Each row is a point. To make a cloud, some directions were put in groups of two or more. Within a group, all points are equally far from the middle, so they leave a hole (a ring in 2 directions, a hollow ball in 3). The other directions are filled evenly. Then the cloud was stretched, turned, moved and blurred a little. How many holes are there, and how many directions does each take, smallest first?

Cloud:
[[  1 -27  58]
 [-37 -22   0]
 [ 23 -32  56]
 [ 17 -29  60]
 [ -1 -43  38]
 [-40  12  43]
 [ -8 -41 -15]
 [-31 -13 -31]
 [-43  26 -20]
 [ 32 -29 -30]
 [  2 -45 -18]
 [ 34   3  51]
 [-43  23  35]
 [-45   1 -20]
 [-40   3  42]
 [ -2 -20 -44]
 [-13 -44  10]
 [-34 -10 -30]
 [-35 -25   6]
 [ 43 -24  46]
 [ 51 -23  24]]
Holes: 1 (3)

Cloud, 53 rows:
[[ 14  16 -59  -2 -14  -3]
 [-20  15 -35  41  -2 -16]
 [ 39 -34  -4   0  14 -30]
 [ 41  14  14  14  16  30]
 [-15  10   3 -10  33  43]
 [ 10  16 -57 -12 -11  -3]
 [ 43  27   5  11 -24   6]
 [ -3   9 -39  30  34   0]
 [ 29  32  -3  17 -15 -39]
 [ 19   2   1  32 -36 -35]
 [ 24  35 -18   8  24 -24]
 [-26   2 -13   6 -41  27]
 [-39 -28  -1  -4  27  11]
 [ 21   8   7  -8   9  49]
 [  7  13 -59  21 -22  -1]
 [ -2   8 -60  19 -22  -8]
 [-43  10 -26 -17   9   7]
 [ 28  15   5  -3  -5  44]
 [-12   3 -51  28 -24 -20]
 [ 19  10 -22 -10  49  -6]
 [ 28  13   6   5  11  45]
 [ 30 -31  -2  35  -3 -26]
 [ 25   9   9 -17   0  43]
 [-33 -16 -13 -15 -31 -26]
 [  9   2  13 -26  42 -21]
 [ 29   8 -20  24  -1  41]
 [ 54   5  -5  16 -14 -16]
 [ 53  18  -8  16 -11  11]
 [ 22 -36  -3  39   9 -24]
 [ 15  19  13 -33 -24   8]
 [-20 -10   6  14 -44   7]
 [-18  34 -24  29 -27  16]
 [ 11  19  48  15  26  -4]
 [  1 -17 -37 -27  -5  33]
 [ -6  -1 -32  41 -38 -16]
 [-23  -8 -40  15  29 -12]
 [  3 -10 -13  39   8  36]
 [  7   6  12 -30  42  24]
 [ 21  49   9  21  13 -12]
 [-21 -22 -24 -15 -24  29]
 [  2  25  19  31 -24 -37]
 [ 19  34 -43   2   0 -14]
 [-30  32 -10  33  -3  15]
 [ 17  50  -1  22  17  -1]
 [-21   0 -27  41  14 -26]
 [ 20  14  -1 -12 -11  46]
 [ 34 -20   2 -31  25  -2]
 [-14 -25   6  21 -15  27]
 [  2  48  21   5  20  17]
 [  0  -2 -10  -8 -15 -55]
 [ -9  11  19  44   6 -37]
 [ 14  13  -1  -4  25 -48]
 [ 16   8  -8  27  21  44]]
Holes: 3 (2, 2, 2)

Cloud, 85 rows:
[[-12  -6 -31 -19  28 -45 -27   2]
 [ 11  -5 -18  36  30  -2 -43  -6]
 [ 23  25  -7  10  15  18 -26 -37]
 [ 18   3 -46   5  -3  16  -9  36]
 [  6  32 -23  47 -19   2 -19  -3]
 [ 20   9 -26  38   1 -31 -18 -47]
 [  1 -32  10 -26  28  32  -3   4]
 [ 12 -32 -23   7 -28 -27  31  -2]
 [ 31 -33 -50  -8   1  15   0  -6]
 [ -5 -12   2 -27 -24 -18   3 -41]
 [ 36 -26 -19 -11  22  19 -17   1]
 [  9  -7   4  57  13 -24   2 -29]
 [-24  -2  -1   3 -23  15   7  41]
 [  8  12 -46  13   5 -55 -17  -4]
 [-37 -16 -15  40  15 -28 -38  -7]
 [ 21 -21   8  28 -32  -4 -27   0]
 [-16  20 -10  51  19 -34 -33  -3]
 [ -5  -8 -18  16  12 -17   8  51]
 [ 29  40   3   3  12 -18 -30 -18]
 [ -4  -2   9  -2  12 -53 -12 -16]
 [-26 -38 -28 -49   0   6  -9  -9]
 [-25 -17  38  18  10   5  -9   4]
 [  0 -10  15  17  34 -12   7 -47]
 [-22   6   9  15 -12  17  34 -24]
 [-13  -2 -30 -27   2  17 -46  25]
 [ 10 -37 -38 -33  20  12  29  -5]
 [ -5  40   5 -13  39  16  -5  -7]
 [-27   2  -5  -6  -3 -38  26  -9]
 [ 25  41 -29  18  10  14  13 -14]
 [  3 -19  -3 -12 -48   8  -2   7]
 [ -8 -17 -26  12 -22  33  -9 -35]
 [ 34   1  17   3 -22 -34  -3  -4]
 [-35  -6 -60  38  23 -12  -9  -7]
 [ 11  -7 -50  12 -13 -26  24 -46]
 [ 30   5 -23  46   8   7  -3 -30]
 [-25  -7 -47  28  -6 -25   5 -47]
 [ 44  15 -34  -6  -2  -2  32  -8]
 [-11 -44 -11  28 -10   8   2 -40]
 [ 21  22  -6   7  18 -28  33   9]
 [-18   6  -3  18  42  22  13  21]
 [-14 -28  -9 -32 -23 -22  -7 -27]
 [-34 -48 -48 -15   7  12   5   0]
 [  2  22 -38  -9 -20 -16  24  29]
 [-43  16 -32 -35  -4  -5  -8 -27]
 [ 20  -9  21  -7 -36 -10  -7  11]
 [ 20  -1  20  44  19  -4 -28 -14]
 [ 38 -25 -27 -10  14  24   4   4]
 [ -1 -30 -60  -2  -2  19 -23  -5]
 [-31   4 -16 -17 -25 -31   2 -20]
 [ 18 -26 -35  52   7  -2  -4 -21]
 [-26  -5 -25 -27  20   9   7 -53]
 [-15 -35  23  33  -9  -6   2  -7]
 [  2  44 -29  -9  30  14 -19 -13]
 [ 20 -32 -29 -11  28 -22  30  -9]
 [ 13   6  -7 -36 -20  14  17 -39]
 [ 27  -1  -7  13  22 -51   0 -14]
 [-14  -1 -28  16 -22  28  19 -37]
 [  2  -1 -30  -2  39 -40 -19 -33]
 [-12 -17 -53  28  17   5  14  29]
 [ -5   1   4 -36  43 -19  -5 -16]
 [ 28 -26 -30  -8 -14  28  29   7]
 [-17  29 -33 -12  47  -7  14  -1]
 [ 21 -32 -17  48  10   3   8 -24]
 [ 12 -12 -15  35  28  10  17  24]
 [-20 -34  -6  49   9 -22   5   4]
 [-11 -23  27  30  11   9  21 -15]
 [-37 -37 -25  -6  39   8 -11   8]
 [-26 -11  24  18  16 -10 -24  30]
 [  1  37 -52 -15 -16 -17 -13  10]
 [  6  -2  -9 -19 -33   5 -42  15]
 [ 23  42 -11  35   5 -32 -16  -9]
 [ 32   0   9 -25  25  -9  -7 -40]
 [ 17  -5  10  16  31  17 -11 -41]
 [  0 -18 -44  16   8   4  27  37]
 [-32 -12   6   5  -9  -4 -53  13]
 [  5 -24  -4  12 -28  35   4 -20]
 [-11 -28 -37   4 -28 -41  -9   3]
 [ 32  -3   4  -5  10  29  -7  26]
 [ -2 -19  -8 -17  36 -17  14  28]
 [ 29  -7  14 -32   8  25   6  18]
 [-17 -24  13  -7  13   3 -54   2]
 [-20  34  -2 -24 -13   9  26  -7]
 [ -4 -12 -36   3  15  -3  24  45]
 [ 21  17   8  43  17 -32   2 -24]
 [  5   2   3 -25  30 -15  29  18]]
Holes: 2 (2, 6)

Cloud (103 x 9):
[[-10 -33 -14 -39 -32  -1  10 -26  28]
 [  7   1  14  12  42  22 -15  29  -3]
 [-41  -5   1  14 -25 -19   0  25   2]
 [ -1  12   6 -45 -11 -29   9 -10  26]
 [  5  22  21 -15 -15   1 -15   7  -1]
 [  2   2  -3 -47  -7  16  17 -34  18]
 [-14 -11   8 -24 -17  10  26 -10 -18]
 [-29   3  12   3  -5  -8 -21  12  24]
 [-26 -32 -31   9  -3  11  -1   4  -2]
 [ 15   0   4 -26 -20  -1   9 -46   8]
 [-36 -30  11  26  -7  14  18   6   2]
 [-23  -8  29  25 -23 -21  -8  15 -21]
 [ -9 -21   5  24  26 -16 -38  19 -23]
 [  8   4 -14 -10  -2 -26  16   5 -26]
 [ 11 -30 -12  17 -37 -22  25 -25  -1]
 [ -9  -5   5  45 -15  38  -6  -8   6]
 [ -1  17 -16   8   4  -2 -26  37  -6]
 [ -7 -53  -5  15 -10   2  13 -27 -19]
 [  6   9 -27 -31   7  11  32  28  22]
 [ -4  12 -55 -19 -20   4   1  -9 -11]
 [-38  -2  -1  -9 -42 -10  28 -26  -3]
 [ 44  11   3 -20  -7  21  23  -1   8]
 [  0 -32 -17 -40 -34 -18   5   6  15]
 [-20  19 -24 -12 -19 -26 -20 -20  -5]
 [  5 -37 -11 -29 -12 -21   7   2  27]
 [-17 -11 -10   1 -49  -1   9   1 -13]
 [  1 -24 -14  35 -22  -4  18   5 -12]
 [-32 -26   6 -23   4 -16  -3 -22 -17]
 [-39 -40   0 -10 -35  -4  16  -7 -23]
 [ 29   3 -35  31   1  21  -6 -19 -16]
 [  1 -16  15  20 -46  -6  13  -2  18]
 [ 17 -33  -6 -16 -17 -30  37 -15  -5]
 [ 39   2   3 -24  -6  31   1  -5 -15]
 [ 26  27 -13   0 -19  -5  12 -27  -9]
 [ 20   7 -19  -6  20 -16   0 -29 -29]
 [ -3   5  -6 -21   6   4 -15  24 -24]
 [-39  12 -23  -8 -20  10  13 -19  17]
 [ 13  -3 -10 -33 -39  -4  -4  13  20]
 [ 18  10  -3   2 -15   6  55  -2   3]
 [ 29   6  20   2 -17  -5  26  -3  11]
 [ 29 -23 -19 -13  -6  21  10  16  14]
 [-10 -29 -45   6 -14  -7   3  -7 -18]
 [-29   7 -25  16 -27 -18  -3  -9   6]
 [ -5 -27  17  17  -8  19   3  17 -27]
 [ -7  -7  27  28  -5   8 -20  -2  27]
 [-12   2 -36 -11  -4  20  12  -5  39]
 [ -7 -19 -41 -27 -13  -6  -9 -21  13]
 [ 21 -19 -22 -33 -34 -25  -5  -6  -8]
 [ 16  12 -36  27  -9   8   6   5   3]
 [ 15 -15   2 -27 -13  27  38  -2  17]
 [-35 -11 -31 -34 -37   0  21 -17  20]
 [-27 -11  10  31  -8  29  16  -2  15]
 [-46 -42 -17 -15 -31   0  31 -38   4]
 [ 35   0   6  17  -5   8   4 -21   1]
 [-33   5  -6  14   2  11 -11 -37 -14]
 [-33 -24 -23  -3 -31  10 -20  17 -23]
 [ 15  20  17  34 -14   9  -5   1   7]
 [-21 -16   7  51  -3  29  -3   9 -18]
 [ 26  11 -30  21 -14  20 -23 -13   4]
 [ 20 -16 -35   0 -25 -18  25 -35   6]
 [-42 -31 -10 -19 -43   0 -10  -1   4]
 [  3  28 -14  11  -3   1 -24 -22   6]
 [ -6  -1 -29 -25 -13 -12 -28 -14  11]
 [ -7 -28   6  -1 -15  -3  23  26 -10]
 [ 11   6 -21 -11 -11 -18 -17  25  -7]
 [ -7 -29   3  10 -11  21 -20  -6  30]
 [ -4  -3 -32  13 -10  -8  24  22   7]
 [  6  14 -39 -12 -27  34 -11 -18  20]
 [ 12 -43 -21 -13 -22   9  -2   8  -2]
 [ 25  36  -7  29   8  21   3 -17  23]
 [-30 -11  -6 -25 -40  -2   5 -25  25]
 [  8  10  -8 -37  -5 -18 -14   9  -7]
 [-10 -40  13  14  -4  -9  15 -36  -7]
 [ 44   8 -19 -22  11  13   6  14   1]
 [-19 -32   4  57 -10 -11  -6 -16 -21]
 [ 13  29 -31  20  24  18 -34   8 -29]
 [-31 -12  19 -13 -22   6 -10  -7   9]
 [  3 -29 -26  -9   8  -4  34  -1  19]
 [ -9  -7  13 -12 -48 -17   9 -25  17]
 [  0 -37  -3   4  -5  33  13 -18   9]
 [  3  -1  -1   5  -6  34  29 -36  27]
 [-19 -12 -24  -6 -28 -18  13 -23  44]
 [ 29  -2 -10 -17 -23  33  10  -9 -23]
 [ -1 -36 -14 -16 -24  -4   6  13  37]
 [ 39  34  -6  17  30  12  -8  -9   7]
 [ 26  18  16  -1  30   4 -16   8   5]
 [-29 -47 -11  -8 -30 -17  -4  26   7]
 [ -4 -27  -8  60  -3 -20 -30   5 -16]
 [  2   7  13  26   8 -23 -36  -7 -24]
 [-20 -38  -8  29 -41   3  -9 -15  13]
 [ 15  28  15  24  -3   3 -17  -6  -2]
 [ 30  -4   5   7   9  27  14 -21  23]
 [-36  -9 -16  33 -13 -17  -2 -43 -23]
 [-18 -12 -30 -13  19  30 -13  -8  -8]
 [ 16  18 -36  -3  36  13  -1  -9   9]
 [-26 -39   4  11  11   6 -35  -7 -14]
 [  5  22 -14  45   3  18 -24   6 -32]
 [-30 -46  12  -7 -47   0  10  -3  -3]
 [  7 -13   8 -23  10 -24  -1 -18  16]
 [ 17  40 -32  -5  20  16 -26   0  -1]
 [ -7 -24 -12  42  15 -14 -32  -8 -40]
 [-10 -24  17 -24  -1   1  12 -18  -7]
 [ -6  11   6  -5 -26  23   4 -20  26]]
Holes: 1 (6)

Cloud (89 x 9):
[[ 18 -12  27  13  36  23  19  -7  13]
 [ 19  14 -13 -45  30   6  -9  17  15]
 [ -6 -52 -10 -30  21  41   8  -9  14]
 [-11 -42   2  15  12  14 -17   4  26]
 [  7  -3  -4  -4  21 -34  16  19   1]
 [ -4  -3   1  27   6  17 -30  -3  -1]
 [-18 -29   3  21  -4  34 -23  -2  26]
 [ 33 -14  -8   5   9  17 -57   9  25]
 [ 24 -13   3  24 -13   7 -22  19  -8]
 [-14   1  -3   3  19  49   1  17  -8]
 [ 22  22  19   4  -4   6   1   2   4]
 [ 12   5 -25   1   9  20 -24  -5  -9]
 [-40  -7   4 -10 -10  26  14 -24   1]
 [ -7 -40  20   8 -17  21 -19  -4  21]
 [ -9  -6 -43   7  13  -1  10   1  40]
 [-16 -25   2  18  10 -14 -29 -20  -2]
 [-15 -40 -11 -11  16  -8  -8 -14  20]
 [ -1  -3 -18 -12  26  38  -6  -6  37]
 [-18   7 -17  -4   5  23   5 -41  24]
 [-27 -38   4 -24  -2  14   3  -9  23]
 [ -7 -17  29  12  12  26 -15 -14 -35]
 [ 57 -10   9  17  11  -2  -6 -10 -21]
 [ 11 -14   7  17  45 -21   3 -16   9]
 [ 30 -18  -5  -6  15 -34 -13  13   0]
 [ 20  -5   7 -21  37   4  33   2  19]
 [ 11   9 -15  17  14   7   2  10  -1]
 [ 11  -1  11   7  16 -23 -10  42   6]
 [  3 -45 -10 -10  16  37 -49  -5   1]
 [ -9   0   4 -30  -5  12  34   8  28]
 [-20 -26  29 -14  14  -9   1 -31 -16]
 [ 27  -5   4 -14  -7 -14 -25 -13  -9]
 [-23 -53 -18 -13  11  -1  18 -10   8]
 [  2   5  25  -7  -8  -5  11  -3  -3]
 [ -4   7 -14   9   0 -25  17 -31  -9]
 [ -4  -1  18   3  25   1  29 -21 -37]
 [ -3  11   8  15  17  -3  38  36  -1]
 [ 17   5  -9  20   3  40 -28 -14  34]
 [ 19 -16  17  34 -20   8  18  -3  -8]
 [  5 -27 -10  -4   0  18  38 -36  14]
 [  8 -38   3  17  13  12 -32  -8 -18]
 [-11  12  29   8 -33  32  -6  11 -11]
 [  2   4  30 -22  -9  11  -5  16 -10]
 [ 30  22   3 -24 -15  29   0   4 -10]
 [  5 -19  28  -3   6   1  -5  -3   9]
 [ -9   9  31  39   6   0   3   1 -41]
 [ -8 -31  38 -10  17  -1 -16 -30 -19]
 [ 21  -9 -33   7 -11  -5 -14 -29  -3]
 [ -3 -37  -3   1  21  36  -1 -38   0]
 [ -2 -32 -33 -30  17 -15  14  -2  38]
 [ -9   0  21   6   7  60   1   9 -15]
 [ 39   9  11  19  15   4   0 -20 -21]
 [ 15  -8  27 -17  -1  10  16 -33 -22]
 [ 41   1  30 -20  -6  16   6 -19   2]
 [-11   0 -18  -3  -2   7   6  29  12]
 [ -6 -20  11  -3  -2   5 -13 -22   9]
 [ -8  15 -20 -11 -27   7  28  -9  57]
 [-24 -32   0  -9  41  12   0 -22 -12]
 [ -2  -6  -7   7 -20  29   2  10  34]
 [  5  -9 -12 -10  13 -13  22 -42  23]
 [ 20   1  22   1 -10 -28 -10 -14 -17]
 [ 27  25  19 -18  -7  23  -2   1   8]
 [-34 -16   0  31  33  18 -38  -5 -18]
 [  2   2   2  -7 -20  36   8   5   7]
 [  0 -35  10   9  15  13 -28 -23 -29]
 [ 46   2 -14   7   2  12 -24  -3  -4]
 [ -5   2 -24   4 -10  26  18 -18  39]
 [ 16 -16  23 -19 -15  11 -11  -7   2]
 [-17  -7  -2  27  17   8 -27 -30  -3]
 [-34   1 -18   8  -1   8   6 -57  -4]
 [  0 -15  19   0  -5   9 -36   9  -5]
 [ 14 -28  22 -12   1  21  -9  -8   6]
 [ 28 -29  16   0  14  26  -1 -26 -21]
 [-22 -15 -20  -5   5  21  19  22  34]
 [-10 -11 -12  15  18  16  -5  31 -11]
 [ 14 -21  24 -10  33  -4  12  11 -20]
 [-20  -5 -15  -2  13  15   6   0  51]
 [ 24 -31  15   4  29  30  -8  -9 -20]
 [-22 -16  57  21   8  -4  17 -19  -5]
 [ -5 -21  13  38   6  -2  17  42 -32]
 [ 16   0  38  15  10 -24  14  -1  -8]
 [-30 -15  40 -22  -6 -21 -15  34   9]
 [-15 -27 -32   4   2  49 -28  16  10]
 [-11 -28  -6  -2  31   0  53  -6  12]
 [ 26   3  31  -7  18 -22  11  32  -3]
 [ 25   9  10 -18 -24   8   0   3  29]
 [-20 -13 -13 -31  19  -4 -21  17  -4]
 [-24 -28  18 -14  25  21  31  23   4]
 [  6 -19  20  12  42  -2  15 -19 -10]
 [ 13 -31   9  10   7  -1 -24  20  -3]]
Holes: 0
